Rows are points. Two turns around zero, p and q, are shown by what they do to some points. Write where each new point lands after one turn and then the other. Backwards means that the second turn is done in reverse. Each puzzle has new turns, and all numbers are rounded.

Turn p:
[-24 -40] => [-22 -41]
[ 24 -27] => [ 25 -26]
[22 17] => [21 18]
[ 9 75] => [ 5 75]
[-30 -24] => [-29 -25]
Turn q:
[-65  -1] => [-63 -17]
[39 15] => [34 24]
[ 26 -14] => [29 -7]
Where do these land?
q, then p: [-28 -31] => [-17 -38]
p, then q: [-47  23] => [-52   8]
p, then q: [24 53] => [ 7 58]
q, then p: [17  0] => [16  5]
q, then p: [ 35 -45] => [ 47 -32]

Turn p:
[25 31 36] => [15 31 41]
[-34  -4 -31] => [-28  -5 -37]
[ 59 -15  21] => [ 56 -11  30]
[-45 -43 -38] => [-33 -45 -47]
[ 9 -5 28] => [ 5 -6 29]
[-14  37 -15] => [-15  36 -16]
Turn q:
[20 16  1] => [15 20  5]
[-14  56  29] => [-27  42  41]
[  7 -76  -9] => [ 27 -67 -27]
[-14   4 -20] => [-16   5 -19]
Where do these land?
q, then p: [ 13 -23  31] => [ 18 -24  27]
q, then p: [-40   2   4] => [-38 -14  -3]
q, then p: [-36  31   6] => [-46  13   6]
q, then p backwards: [-22 -52  25] => [ -9 -59  16]
q, then p: [ 43  -1 -27] => [ 42  22 -18]
p, then q: [ 41  44 -39] => [ 26  65 -16]

Turn p:
[  9  33  35 -10] => [ 8 40 28 -7]
[-11 -12 -36 -20] => [ -5 -23 -27 -26]
[-43  11  17  28] => [-48  16   7  21]
[ 39  -3  33 -40] => [ 44   3  41 -24]
[-13 -20 -33   8] => [-12 -27 -29   2]
[-26 -43  -2  49] => [-34 -38  -4  49]
[ 46  35 -14 -14] => [ 48  31 -18 -14]
Turn q:
[-13  26 -46  19] => [-13  12 -35  42]
[  3 -50   8 -23] => [  3 -44   4 -34]
[-45  28  30 -62] => [-61  34   9 -51]
[ 23 -10 -44  21] => [ 26 -17 -35  28]
[-11 -23  35  17] => [ -1 -19  42  -1]
[20 34 -5 13] => [19 33 -7 16]
[22 -4 21 16] => [27  1 22  1]
Where do these land?
p, then q: [-18 -12 -16  -8] => [-17 -19  -9  -7]
q, then p: [  4  17 -16  13] => [  1  11 -19  15]
p, then q: [-23  21  27 -76] => [-31  32   8 -74]
q, then p backwards: [ 57 -21   2  29] => [ 65 -18  -1  -6]
q, then p: [-21  -4   2  41] => [-16  -1  13  41]

Turn p:
[-49  22 -40 -28  25 -10] => [-31  40 -48  -4  33   3]
[ -3 -26  52  50  50  -6] => [ 15 -27  44  61  40 -12]
[ 42   7 -42  -1 -34  -2] => [ 29   8 -25 -24 -50 -12]
[ -1  -8  76  58 -17 -19] => [-13 -20  81  49 -17 -11]
[  5 -29 -15 -10 -26  14] => [ -5 -31 -18 -20 -19  -3]
[-10  33 -23 -28  -1  32] => [ -3  22 -28 -21   1  42]
[ 15   1  -8 -41   2 -10] => [  8  10  -6 -41  11  -8]
Turn q:
[ 20  12  -8 -17  33   4] => [ 15  14  -2 -16  35  10]
[-27   1 -25 -25  26  45] => [-16 -25  10 -33  21  47]
[  1  28 -16  35 -29 -56] => [-30  43 -35  19 -24 -36]
[-15  36  48  47 -24 -54] => [-28  51  20  58 -28 -41]
[ 14  11  27  -2 -44   6] => [ 23  15  13   9 -45   0]
[ -8 -61 -22 -54  32  19] => [ 15 -65   7 -53  34  -3]
[ 15 -28  -4  16   6  36] => [ 22 -34 -13  16   6  24]
Where do these land?
p, then q: [-11 -68  -4  36  44  -6] => [-10 -34 -39  36  43 -45]
q, then p backwards: [ 26 -28  -3 -24   2  20] => [ 37 -18  -2 -12  11  21]
q, then p backwards: [ -4  43  17  22  -7 -22] => [-21  40  -2  19  -2 -28]
p, then q: [-11  45  21  24 -47  10] => [ -8   6  27  21 -57  31]
q, then p: [ -8   7  14 -35 -24 -18] => [-17  14  29 -32  -7  -6]
q, then p: [-61 -41 -74  13  40  37] => [-40 -63 -69   7  60   5]
q, then p backwards: [ 27  24  29 -31  11   4] => [ 34  32  19 -11  21 -11]
q, then p backwards: [ 41  19   0  -5 -19 -26] => [ 25  25 -34   1   7 -25]

Turn p:
[ -1 -20  51  25  -6  52 -16   3 -64] => [ 39 -40  59  -1   5  19 -25  11 -55]
[ 24   3 -27 -29  16 -21  30 -17   4] => [  4   3 -38 -17  15  -5  26 -33  17]
[-73   8   8 -59  20 -29  11  34   3] => [-71   1  11 -53  16  42  16  21  29]
[  4  15  39  23  15 -20 -15 -22  22] => [  2  24  21  34  36 -16  10  17   4]
[ 29   1 -26  20  25 -29   4  -7   2] => [  8   0 -39   7  12 -34  21   4  -6]
[-46  30 -28 -25  23  48 -10  -4  20] => [-40  20 -24  13  -9  67 -13  -4 -17]
[ 33 -34  -7   9   8  -4 -20 -15  27] => [ 25  10 -26  12  18 -27 -33   2  12]
[  4 -15  24  19  29 -25  12  21  -1] => [  3 -27   2   1  28 -16  16  33  12]
[ 12 -25 -22  19 -48 -32 -33 -18   2] => [ -1  23   5  -7 -24 -64 -31 -10  -2]
[  3  47  14 -21 -29  14  13  39  -5] => [ 12  11  25 -11 -43  35  35   8  15]
[ 10 -11 -25  19 -52  46  26 -13 -11] => [ 17 -27   6  21 -53   0 -22 -47  -9]
Turn q:
[-26 -39  11 -27 -15  14   6  47 -11] => [-36 -29   6  11   6  10  21  55  -3]
[  3   5 -11   5  16  19  -1 -24 -15] => [  3  13  -1   9  -5  25 -13 -19 -12]
[-34  -7 -14   8   3  30  43   7 -16] => [-25  15  -7  20  -9  37  42   2   2]
[  8  76 -20   2 -11  -8  50  38  55] => [ 31  44 -45 -55   3  -9  44  11  58]
[  1 -30   4  -3 -14 -14   9 -36  -2] => [  5 -28  12   5 -20  -7  12 -22 -25]
[ -4  28  -5  61  10 -11  24   5  40] => [ 18  32   0   8  -2 -19  25 -32  59]
[-13   1 -25  -2 -29 -17 -41 -22 -27] => [-19   9 -13   9 -30 -31 -30  -3 -37]
[ -5   4 -24 -27  13 -39  12  28   4] => [  5 -17 -51   1  20 -15  12  16   2]
[ 45  41  49  22  11   5 -23 -26 -33] => [ 25  42  47 -18  39  -6 -34 -26 -26]
[-38 -36  20 -20   3  -1 -48 -20  19] => [-48 -50  14  -3 -13  -8 -35 -12   3]
[ 63 -43  16 -20  12  22 -31   4 -15] => [ 40 -32  37  13  12  22 -44  32 -23]
Where do these land?
q, then p: [-62  33  15 -22  41 -29  33 -23  12] => [-56  -7 -41   5  35  23  -9 -56  -9]
p, then q: [ 25  21 -11  34 -24  21 -40  23  -9] => [ 19  38  16  -1  -1 -36   5  40 -23]
q, then p backwards: [ 21 -10 -28 -10 -36  48 -37  20 -36] => [-19  12   2  25  -8  33 -66  37   7]
p, then q: [ 17 -10  44  -7   9  27  -4  -6   3] => [ 24   1  31   2  21  19 -26   1  14]
q, then p: [ 43   3  21  17 -19   1  -5  13 -48] => [ 33  -4  22  -8  11  -1  46  34 -21]
q, then p: [ -4   8 -22   0  46  -9  33 -28  23] => [  8   3 -39  30   6   0 -19 -48  -7]
q, then p: [ 42 -22 -17   3 -33  -5 -57  -1 -40] => [ 27  12  33 -30 -21 -42   7  48 -34]
q, then p: [-19 -32 -15  35 -16   9  -5   1 -14] => [-13 -14  33  29 -20 -24   4   9  -1]
q, then p: [-23  23  31 -21   0 -24  43 -41  54] => [-13   1 -14 -19  39  14 -12 -74  37]
p, then q backwards: [-25  -3  15 -14  35 -28   6  10  40] => [-30  12  13  -2  26   9   1  53   7]
p, then q: [-15 -10 -32 -13  -3 -11  33  32  15] => [-15 -29 -19  -4 -44   2  16  11  15]
